Rows are points. To make a cloud, some directions were put in groups of two or more. Within a group, all points are equally far from the middle, so they leave a hole (a ring in 2 directions, a hollow ball in 3). The other directions are filled evenly. Then the cloud was stretched, turned, moved and blurred a little. How many holes are there, and how many directions does each take, smallest first?
In the rows, 128 means zero.

Cloud, 13 rows:
[[178 152]
 [ 85 165]
 [ 86 165]
 [153 173]
 [107 178]
 [ 70 132]
 [111  50]
 [ 82  79]
 [133 180]
 [131 180]
 [141 178]
 [173 158]
 [169 162]]
Holes: 1 (2)

Cloud (19 x 3):
[[124 123 193]
 [ 87 159 158]
 [148 134 214]
 [102  79 191]
 [136 106 199]
 [ 74  90 193]
 [125  91 135]
 [ 73 120 160]
 [105 189 160]
 [115  74  91]
 [ 82  93 157]
 [140 145 108]
 [110  70 149]
 [151 135 186]
 [ 83  87 171]
 [ 82  93 187]
 [ 86 135 135]
 [ 81 135 176]
 [ 87  88 207]]
Holes: 0

Cloud (21 x 3):
[[132  71 147]
 [ 95  86  57]
 [152 157 170]
 [142 174  81]
 [130  62  71]
 [ 71 170 122]
 [123  41 100]
 [100 148 163]
 [129 189 149]
 [ 67 150  85]
 [119 136  65]
 [104 121  62]
 [156 171  76]
 [151 125 168]
 [ 90 178 116]
 [122  50 130]
 [141 164 167]
 [128  86 157]
 [133  48  87]
 [193  77  91]
 [157 120 167]]
Holes: 1 (2)

Cloud:
[[146 152 170 130]
 [ 93  69 204 145]
 [ 62 113 192 155]
 [199 130  92 135]
 [174 133 132 178]
 [147  61 153 133]
 [181  99 214 127]
 [152  95 107 145]
 [126  84 151 147]
 [149  54 206 130]
 [147  34 153 117]
 [103 156 113 108]
 [165 135 170 147]
 [126 144 131  85]
 [ 43  70 155 123]
 [115  62  84 177]
 [121 139 132 172]
 [ 54  85 157 120]
 [188  81  93 174]
 [170 140 115 142]
 [190 154  84 145]
 [159  60 196  49]
 [103  44 141  93]
 [149  43  94 111]
 [139 101 171  83]
 [166 117 172 168]
 [125  70 215 137]
 [ 68 128  99 138]
 [118  89 121 156]
 [ 95 152 121 132]]
Holes: 0

Cloud (54 x 6):
[[114  94 216 165 182 136]
 [155 131 176 175 148 196]
 [ 56  66 147 160 101 156]
 [148 121 207 175 137  98]
 [195  91 173  75 171 173]
 [163 127 150  89 104 191]
 [ 92  63 162 139 195 175]
 [156  95 117 199 119  75]
 [ 79 171 118 148 136 174]
 [142 179 162 143 130  63]
 [204 138 132  68 116 131]
 [134 110 158 186 203 154]
 [154  76  78  88 114 146]
 [ 60 115 131 118 153  57]
 [100 129 194 181  76 131]
 [128 110 125 110  48 138]
 [140 157  91 165 152 202]
 [157 207 166 105 148 116]
 [183 118  83  75 154 113]
 [140 114 132 177  41 121]
 [104 161 111  46 126 148]
 [178 124 134 190 103  88]
 [140 189 132 198 100 104]
 [ 90 117  96 160  82 178]
 [178  75  97 150  81 133]
 [102  28 180 178 114 160]
 [163  69 180  85 172 174]
 [134 165 108 194 104  91]
 [169 111 121 202 120 194]
 [105 104 143 218 153 110]
 [187 146 101 174  93 104]
 [168  76  79 178 158 173]
 [167 125 171  77 205 145]
 [118  67 151  77 126 136]
 [183  11 145 178 113  92]
 [150 143 133  72  75 155]
 [149 138 179 203 119 137]
 [ 97 116 154 104 162  49]
 [150  76 198 105 194 172]
 [102 120  96 123 108 202]
 [129 178 161 198 122 138]
 [194  58 161 122 116 126]
 [189  71 107  74 190 115]
 [107 112 121  67 115  77]
 [119 158 132 197 136 165]
 [120 134 174 129 203 152]
 [125 138  77 114 149 110]
 [ 93 125 148 139 185 166]
 [169 160  68 169  68 138]
 [164 131 104 175 175 128]
 [155 116  94 147  45 134]
 [177 152 177 145 202 151]
 [178 160 169 118  97 110]
 [ 71 138 132 131 169 124]]
Holes: 1 (4)

Cloud:
[[130 157 160 170 206  82 120 135]
 [122 105 124  84  36 143 131 129]
 [151 182 102 133 124 164  44 131]
 [120 200 150 139  85 117  83 140]
 [101 132 116 109 126  62 167 144]
 [ 97 114 171 138 138  80 179 122]
 [162 191  77  86 133  58 178 123]
 [150 138 170 121 120 174 155  99]
 [144 143  97  58 116 106 124 175]
 [ 98 170 144 243 167  80 136 102]
 [ 66 171 120 182 203 130  98 100]
 [101  93 141 196  68 118  80 152]
 [109  92 177 191  83 150  37 138]
 [ 97 117 133 175 123  75 166 167]
 [163 122 190 191  82 161  76 138]
 [161 153 152 124 169 146 159 182]
 [119 141 155 218 187 139 112  86]
 [ 97 141 181 112  48 140 159 113]
 [ 99  77 125 166  96  96 133  87]
 [113 205 167 123 104 120  98 145]
 [146 125 176 100 103 197 135 113]
 [136 111 191 190 107 170  33 124]
 [117 167 144 165  45 106 102 146]
 [158 166 123 159  47 151 114  72]
 [166 168 176 182 107 165 113 140]
 [ 98 174 201 112 131  89 114 101]
 [165 119 134 127  89 174  72  88]
 [ 83 216 163 217 131 114 101  90]
 [166 177  89 172 167  90 162  55]
 [ 84 153 155  87 182  92 147 135]
 [ 86 112 202  80  98 146  75 113]
 [128 104 207 176  89 157 121  71]
 [108 167 177  94  93 134  90 162]
 [142  95 142 146 121  58 143 139]
 [ 92 113  82 143 115 149 148 123]
 [139 165 193 147 149  77 152  66]
 [183 182 106 112 185  71 163 143]
 [145  89 169 110 117 179  34  88]
 [160 144  78 148 157 157  77 120]
 [ 87 203 156 207  96 142  97  90]
 [113 174 102 178  81 114  81 129]
 [ 68  63 213 132  93 202  81 114]
 [137 137 116 204 157  94  56 105]
 [ 78 156 158 189  78 142 176  82]
 [169 188 160 184 108 160  80 113]
 [100  44 165 153  77 174  48 103]
 [137 112 212 128 127 122 148 108]
 [ 88 204  85 217 166  77 132  93]
 [175 133 117  80 194 107 137 170]
 [ 94 171 192 112 128 124  63 148]
 [143 102 183 220  66 169  66  98]
 [182 195  84  85 167  60 162 129]
 [157 117 155 154  89 136  68  59]
 [160 160 144 116 198  67 157  93]
 [143  57 185 113  84 190  58 105]
 [104  92 169 122  56 119  85 173]
 [107 107 137 104 179  79 106 160]
 [ 99  65 216 121  56 154  93 109]
 [ 97 112 205 203  82 143 123  63]
 [132 192  92  96 108  44 135 123]
 [ 72  73 135 115 164 138 122 120]
 [173 110 149 116 130 113  61 156]
 [ 83 209 136 174 189 109 116 132]
 [147 202  64 167 180 119 140  84]
 [183 158 101  89 136 106 102 166]
 [161 115 179 159 106 194  46 151]
 [169 188 159  79 196 119 143 145]
 [142 112 143 141 136 152  23  71]
 [ 71  62 211 173  91 215  59 118]
 [185 186  93  85 127  79 119 144]
 [132 141  87 101  72  90 169 114]
 [111 175 125 146  94 142  53 143]
 [143 187  77  65 137  71 141 115]
 [155 149  96 113 174 132 144 192]
 [141 129 133 130 156 176 165 112]
 [ 86 116 133 153 148 107 146 185]
 [119 107 118 213 168 121 101  97]]
Holes: 3 (2, 2, 2)

Cloud (78 x 8):
[[ 61 132  94 143 145 158  88 127]
 [171  87 132 169  66 163 159 103]
 [ 84 131 179 203 138 109 108 103]
 [134 151 114 108  89  97 174  80]
 [133 190 162 183  74 111  72  75]
 [ 92  85 187 128 175  91  61 111]
 [133 107 208 185 134  84  88  55]
 [ 93  83 191  56 132  71 117  93]
 [163 155 217 174 120 132 127  84]
 [160 126 204 140 141 155 173  69]
 [159 150 161 183  76 175  92 144]
 [136 106 174 167 132  90 123 190]
 [135 109  55 135 115 115  85 143]
 [118  85 104 126 144 197 149 172]
 [130 178  85 187  54 103 118 156]
 [ 91  76 114  78 169 158 101  80]
 [ 87 163 110  71  98 151  77 200]
 [121 133  87 132 140 171  35 134]
 [130 140 181 184 155 159  86  79]
 [128 145 216 113 107 125 167 146]
 [180 164 157  86 155 137 168 115]
 [185 126 127 215 134 157 135 147]
 [ 90  78 115 105 184  61 137 104]
 [142 126 169 219 164 142 106  85]
 [107 147  86 155 150 156  54  76]
 [109  99 163 175 113 121  19  84]
 [167 150 130 175  34 139 120 127]
 [110 108 116 117 106 149  10 150]
 [153  63 158  79  97 108 127  97]
 [128  99  83 191  97 149  82  29]
 [173 137 222 182 113 129 121 123]
 [192  89 167 130  75 167 114  92]
 [ 87 179 104 157  63 111 116 195]
 [163 103 134 176 165 131 158  30]
 [153 129 112 213 150 149  90  94]
 [151 112 193 148  50 143 114 136]
 [133  94  77 128 137 144 102  35]
 [136 128  50 121  85 106 152  90]
 [163 131  71 189 140 110 186 124]
 [115  88 201  67 160  57 134  86]
 [184  97 141 102 105 122 120 133]
 [165 101 195 161 114 100 184  56]
 [ 78 160 181 202  93  82  74  92]
 [139 151  67 152  49 123 159 115]
 [ 84  75 110 117 132 146 104 193]
 [156 159 175 147 151  72 115  58]
 [ 55  66 137 103 125 132  97 104]
 [ 86 149 188  69 114  91 102 184]
 [ 76  53 148 128 131  92 107  93]
 [125 108 116 140 218 168 110 117]
 [114 149  38 127  92 190  99 158]
 [ 84 142 189 171  60  73  76  49]
 [168  67 109  89 126 114 159 112]
 [132  56 107 165  82 118 127 110]
 [178 114 108 103  90 188  76 131]
 [ 65 159  87 152 134  89 141 182]
 [118  78 152  92 136  56 151  70]
 [ 83 156 180  73 117 143  94 104]
 [109 166  57 162 101  77 126 158]
 [ 58 145 129 197 107 106  96 146]
 [165 186 117 149 141 125 171 177]
 [102  45 176  79 159  92 140  92]
 [ 84 192  91 200 101  94  77  82]
 [114  54 169 160 145 146 113  68]
 [ 96 130 125 131 138  74 204 103]
 [ 72  58 147  59  96 123  92  94]
 [130 106 188  89  85 188 101 156]
 [126  86  62  84 164 121 149 144]
 [ 77  91 186 135 109 146  42  64]
 [ 78 138  46 102 124 145  46 161]
 [142  77  75  60 122 145 129 132]
 [125 130  83 208 108 176 118 127]
 [ 92 148  93 117 134 139  71  39]
 [150 182 120 131  54 174  94 120]
 [107  90 107 199  67 117 133 120]
 [109  72 150  62 158 174 151 110]
 [104 190 174 136  70  91 107  83]
 [131 134  62 182  58  97 148 121]]
Holes: 2 (3, 4)

Cloud:
[[129 104 121  78 125  73 135 249 115]
 [160 156 170  64  55 120 160 145 117]
 [130 128 179  90 163 103  94 177 117]
 [137 112 167 131 168  55 142 148 109]
 [174 134 175  63  93 118 155 156 217]
 [158  90 151 141 168 158 111 103 146]
 [172 103 125 132  83 133 202 185 151]
 [ 79  82 145  87 137 132  87 169 111]
 [168 189 175 107 105 119 105 174 165]
 [187 151 146 140 101  87 136 143  71]
 [122  88 135  73 129  88 113 168  93]
 [ 97 134 144 137 179 135 118 157 168]
 [217  94 115 136 110 182 105  89 106]
 [148  39 149  78  70 100 121 151 199]
 [ 56 114 152  78 148 101 102 156 155]
 [110 101 163 120  82 133 140  50  98]
 [141  88 123 117  38  82 116 132 147]
 [104  91 145 100  83 124  89 112  98]
 [143  97 134 104 117  58 114 195 111]
 [112  87 131 134  48  45 170 161 145]
 [156  99 162  91 117 139 179 136 205]
 [175  72 190 141  91 113 148 189 100]
 [ 87 113 136 123 131  44 141 137  70]
 [193 148 174 159  82 135 104 112 125]
 [195 155 118 127  93  86 171 160  91]
 [191 136  99 129 129 145 148 108 186]
 [110  64  90 115  97 170 113  96 181]
 [120  70 143 129 135  78 113 158  67]
 [169  97 128 141 107 136 123 207  93]
 [115  91 178 152  95 161 161 188  83]
 [149 101 136 125  32  87 144 119 166]
 [116  16 168 179  92 120 183 153 124]
 [156  77 131 112 142 101 152 225 122]
 [187  63 159 164  87 149 172 106  64]
 [107  97 177 139 106 127 168  56 117]
 [142 194 126  69 152 129 123 145 179]
 [108 111 128  69 116 100 132  85  81]
 [155 131 145 127 125 210 113 151 170]
 [148 124 137 119  38 104 120  66 153]
 [114 136 137  82 117  70  96 121 161]
 [147 200 178 105 128 129  81 166 181]
 [188 134  94  48  94 117 117 160 100]
 [202 137 135 140  46 153 153  75 150]
 [ 98 101  48  83 101 123 183 179 149]
 [190 140 126 161  65 152 175 107  95]
 [104 122 136 129 121  31 130 144  94]
 [135 124 187 109  51 129 122 142 119]
 [121 140 134  66 172 100 149 163 112]
 [ 98  44 121 139  98  74 208 113 155]
 [132  83 178 101  79  76 112  69 124]
 [124 136 105 130 134 168  79  87 151]
 [131  64 156 135  98  72 218 127 158]
 [191  91 125 145 138 187 116  96 153]
 [ 98 104 124 126 178 115 141 182 169]
 [148 140  88 120 105 158 117 119  55]
 [215 127 124 113 122 122 156 109 191]
 [131  85  87 103 158 146 176 176  99]
 [ 86  82 130 122 170 136  98 150 164]
 [115  46 195  94  87 121 123 146 129]
 [141  55 176 142  90 182 124 112 170]
 [ 92 121 122 130  53 143 177 173 151]
 [136 110 116 116  68 177 196 161 152]
 [160  72 168 132 111 169 140 133 221]
 [142 108 100 104 134 165 154 168  29]
 [151  56 131 138 137 128 101 191 133]
 [171 147 217  81 101 104 115 168 163]
 [192 162  90 129 102 108 171 134 125]
 [ 69  63  92  97 143 133 166 166 104]
 [124 151 132 133 141 160  67 108 148]
 [ 83 102 171 129 107  79 183 119 171]
 [106 141 133  69  75 148  91  91 130]
 [196  67 139 133  86 190 157  75 165]
 [ 91 105  72 142  91 137 164  71  99]
 [145  97 137  69 155  98 129 190 116]
 [109  24 161  96  89 149 117 156 166]
 [129 108 117 116 176 140 156 132 125]
 [156 141  82  83  91 108 133 212 116]
 [201 162 151  93  89 122 154 135 189]
 [107 115  89 125 125 138 118  54 160]
 [ 87 143 117 119 100  73 130 139  75]
 [ 96  49 167 105  92 128 108 124 113]
 [133  86 106 135 161 141 120 132 179]
 [127 179 168 131  97 141 144 175 175]
 [142 143 127 181 105 110 115 161  85]
 [118  91  90 112  40 154 137 133 105]
 [161 182 149  78 117 104 186 180 141]
 [113  88 150  60 104  94 111 117 113]
 [185 133 141 140 131  63 187 124 138]
 [104  87  74  84 140 175 147 139  92]
 [159  52 119 146  98 121  65 149 140]
 [143 166  95 112 104 170 101 181 128]
 [139  97  68  89  43  96 171 157 102]
 [191 125 188  99 148 108 148  81 120]
 [102  79  81 172  79 122 136 112  68]
 [151 160 162  89  82 117 165 206 190]
 [169  93 166 180 114 101 110 164  73]]
Holes: 2 (2, 4)

Cloud (105 x 9):
[[178  86  93 188 140 122  87 175 141]
 [105  90 177 136  78 123 110 109  50]
 [ 85  33 169  99 152 145  87 128  71]
 [202 104 153  92 169  93 136 144  84]
 [115 164  73 113 193 158  97 157 146]
 [ 87  92 159  63 156 132 110 119  58]
 [110 213 201 115 114 167 144 103 120]
 [147  66  44 127 154 124 104 150 155]
 [111  87 201 135  47 111 130 134  93]
 [166 163 106 101  87 164 160 170 144]
 [179  96 169 117  81  97  52 103 138]
 [126  19 184 128 154 162 102  97  85]
 [213 118 188  22 119 112 113 140 134]
 [ 85 158 125 154 151 161 183 204 177]
 [ 95 129 149  99  71 189 135 149 143]
 [ 81  61 120 140 179  86  65 155 165]
 [138 198 137  53  99 129  68 170 168]
 [ 86  66 187 185 110 138 143   7 117]
 [158 149 126 147  90 163 140 217 129]
 [190 117 118  39 103 170  75 140  71]
 [118 189 172  81 102 176  92 114  70]
 [116 126  63 215  81 147 100 129 158]
 [108  92 160 109 177 121 109  83  77]
 [183 149 167 123  69 163  66 167 122]
 [193 169 150  68 187  98 101 113 117]
 [141 109  78 164 108  95 103 114 180]
 [145 129 102 167 129 165 133  72 196]
 [178 113 172  60 192 126  54 117  94]
 [108 125 147  90  47 108  65 111  90]
 [159 150 109 150 175 194  91 176 167]
 [177 139 141 101  99 193  74 113  71]
 [155  83 139  81 147 145  57 187  96]
 [146 150  67 221  98 148 181 122  90]
 [119 157 156  92  60  89 101 115 111]
 [129 109 114 110 169 179 107 179 196]
 [120  56 201 174 154 195  96 107 106]
 [111  93 150 152 153 107 117  92 205]
 [ 92 114 185  77 106 187  90 180  95]
 [208 166 147 124 133 111 168 130 170]
 [106 175 124 191 105  96  97 113  71]
 [142 129 153 141 152 211 125 137  75]
 [121  25 176 125 204 127 162 155 126]
 [126 139 185 192 106  85 139  94 167]
 [149  69 140 127 120  79 168 126 106]
 [129 170 163 155 106  73 136 189  67]
 [165 132 186 114  56 135 115 161 145]
 [134 102 212 150  92 162 147  81 116]
 [113 121  92  68 184 131 155 207 157]
 [ 86 131 128 166 106 169  79  45 139]
 [ 95 100  91 143 145 155  75 101 177]
 [187 152 135  78  94 140  47  89 106]
 [ 73 141 119 185 166 172 113  85 186]
 [166 215 135 126  65 174 162  83 102]
 [150 123 170  68  86 162  79 196 105]
 [138  94  91 109 145  65 101  62 144]
 [126 131 151 111  92 173 155 199 158]
 [110 105 160 126 179  73 131 136 194]
 [111 124 142 154 163 124 154  91  82]
 [ 85 151 176 176  62 123 189 126 149]
 [112  77 118 173 135 107 124 166 204]
 [150 114  98  69  68 152 121 154 120]
 [146 142 131 125 183 161 177  90 199]
 [147 149 205 130 184 124 172 109 150]
 [108 109 160  37 124 133 123 164 201]
 [ 61 168 190 164 113 108 175 139 172]
 [ 93 103 122 134 178 115 101 183 198]
 [ 98 110  96 117 104  96 153 120 165]
 [104  88 114  79 159 173  87 202 168]
 [181 127 147 112  98 108 108  50 102]
 [147 128 171  74 128 130 171 156 175]
 [ 98  78  69 139 143 117  70 100 172]
 [201 152  98 124 169 185 126 192 142]
 [ 73 112 150 142  91 114 139  50  87]
 [171  95 149 148  93 136 169 101 124]
 [122 167  83 143  96 137  76 185 165]
 [ 95 127 217 147  58 151 164 137 123]
 [103 149  99 186 126 128 112 213 140]
 [135 135 188 113  99  95 159 159  80]
 [148  75  81 140 155  86  97 187 103]
 [ 94 141 149 182  97 116 165 126  53]
 [101  89 161 102 122 154 145  93 187]
 [136  92 157 190  92 171 112  83  49]
 [118 171  55 160  94 123  48 138 117]
 [ 80 105 100 135  97 166  71 116 157]
 [127 176  97 107 129 205  99 194  76]
 [139 144 175 182  66 166  67 116 129]
 [103  58 170 171 195 131  63 144 160]
 [ 48  78  90 139  98 190 111 156 140]
 [ 68 127 127  51 219 143 115 190 111]
 [143 166 156 171 140 153 136 113  58]
 [ 99 136 143 129  66 128  96 152 175]
 [141 173  93  96 130 115  93 127 175]
 [133 168  38  98 130 113 101 210 144]
 [129 184 103 125 110 121 104 149  31]
 [169  61 124 139 195 123  81 187 154]
 [184  77 142 149  96  77 156 108 152]
 [225 105 108  40 192 155 105 153  75]
 [118  89 192  82 188 169  58 115 115]
 [102 134 143 188 115 180  81 173 162]
 [ 87 144 167 199  35 146  94 143 156]
 [ 55 107 146 148  92 173 153 107  39]
 [122  78  48 142 154 140 100 155 110]
 [ 29 130  70 226 106 165 100 108 146]
 [167  78 113  92 117 137 131  97 171]
 [112 204 134  78 131 115  98 133 144]]
Holes: 1 (4)
